Each row of a before or after table is a point. One or more steps were done to the points. Then noise was added and the rows were shuffled. The steps act on columns, c1 being the first. Name the steps. A step turns or swaps two columns, mirrors them in a line or flattens them onto one, adds a multiple of one to another, or multiplies or shifts one. Angles are multiples of 10 degrees, from the lower column toward the higher: turns from -170 to 170, lines from 10 to 170 but not 90. Use the fewest steps. Two steps may share a column if one is a turn and the other turns, adds or multiplies; they go together, in the order done. Otherwise the lowest column goes first.
In the rows, 100 means zero.

Before (14 x 3):
85; 50; 114
105; 113; 94
54; 45; 107
71; 140; 85
85; 48; 100
48; 25; 112
57; 96; 107
56; 57; 138
119; 107; 113
88; 97; 113
97; 67; 107
88; 112; 104
62; 140; 103
85; 130; 84
After:
122; 25; 149
94; 112; 97
117; 50; 112
110; 107; 79
109; 141; 138
115; 44; 144
91; 140; 130
116; 97; 110
145; 57; 136
106; 110; 110
101; 48; 115
88; 129; 118
107; 68; 102
115; 96; 141
Steps: turn c1 and c3 by -100 degrees

Before, 12 rows:
82; 112; 68; 86; 107; 101
133; 57; 112; 127; 140; 139
87; 108; 56; 136; 56; 112
52; 112; 62; 73; 64; 75
105; 85; 121; 129; 149; 163
67; 119; 132; 132; 107; 101
85; 105; 70; 79; 59; 60
109; 151; 63; 84; 45; 91
94; 88; 119; 118; 126; 136
120; 71; 80; 79; 78; 170
50; 108; 84; 73; 75; 77
92; 93; 137; 127; 93; 115
After (12 x 6):
87; 57; 47; 136; 116; 112
92; 97; 127; 126; 109; 116
50; 74; 74; 74; 105; 77
120; 95; 70; 79; 136; 170
51; 62; 52; 72; 107; 74
110; 27; 53; 85; 83; 91
133; 156; 102; 125; 118; 139
94; 129; 109; 118; 97; 138
67; 96; 123; 131; 80; 102
81; 101; 57; 86; 86; 101
105; 150; 111; 130; 89; 163
87; 63; 60; 79; 116; 61
Steps: turn c2 and c5 by -120 degrees; shift c3 by -10

Before (8 x 8):
121; 107; 81; 94; 131; 91; 82; 111
102; 138; 91; 100; 88; 70; 101; 110
108; 116; 126; 146; 77; 127; 121; 71
95; 110; 96; 86; 132; 125; 88; 88
71; 87; 73; 142; 103; 117; 126; 108
125; 117; 85; 119; 95; 122; 132; 68
95; 102; 126; 109; 87; 114; 123; 110
94; 82; 110; 129; 111; 120; 130; 59
After:
119; 96; 83; 93; 194; 92; 84; 115
95; 94; 126; 108; 62; 113; 121; 110
95; 120; 111; 131; 132; 120; 130; 61
103; 116; 92; 99; 63; 68; 100; 136
125; 134; 85; 119; 83; 121; 133; 91
106; 134; 127; 146; 31; 129; 122; 94
70; 85; 73; 143; 110; 118; 126; 96
94; 115; 96; 87; 195; 128; 88; 102
Steps: turn c2 and c8 by 50 degrees; multiply c5 by 3

Before, 9 rows:
125; 141; 65; 87; 126; 123; 112; 65; 103; 99; 100
113; 75; 128; 128; 99; 89; 110; 85; 70; 141; 119
91; 117; 89; 111; 127; 107; 105; 121; 94; 103; 53
94; 114; 106; 106; 94; 85; 124; 87; 104; 106; 100
102; 105; 116; 142; 103; 79; 102; 79; 59; 111; 103
125; 105; 98; 121; 80; 87; 101; 98; 65; 121; 129
91; 140; 62; 83; 146; 122; 127; 96; 94; 86; 106
71; 106; 76; 117; 112; 131; 105; 101; 96; 88; 68
100; 79; 116; 92; 96; 68; 91; 82; 75; 106; 103
After (9 x 11):
118; 98; 116; 111; 62; 38; 97; 81; 112; 109; 100
128; 99; 97; 117; 75; 61; 93; 92; 131; 121; 128
87; 104; 60; 91; 79; 168; 50; 96; 58; 84; 106
99; 113; 107; 102; 106; 55; 75; 87; 105; 104; 98
86; 102; 76; 91; 92; 193; 91; 105; 89; 89; 70
97; 94; 89; 99; 85; 122; 83; 130; 76; 104; 59
115; 92; 65; 106; 94; 168; 58; 66; 76; 101; 96
122; 123; 129; 115; 71; 68; 116; 82; 113; 141; 117
98; 103; 114; 97; 79; 4; 122; 81; 114; 107; 100
Steps: flatten c1 and c4 onto the line at 30 degrees; turn c2 and c7 by -120 degrees; turn c5 and c9 by -110 degrees; multiply c6 by 3; turn c8 and c11 by 10 degrees
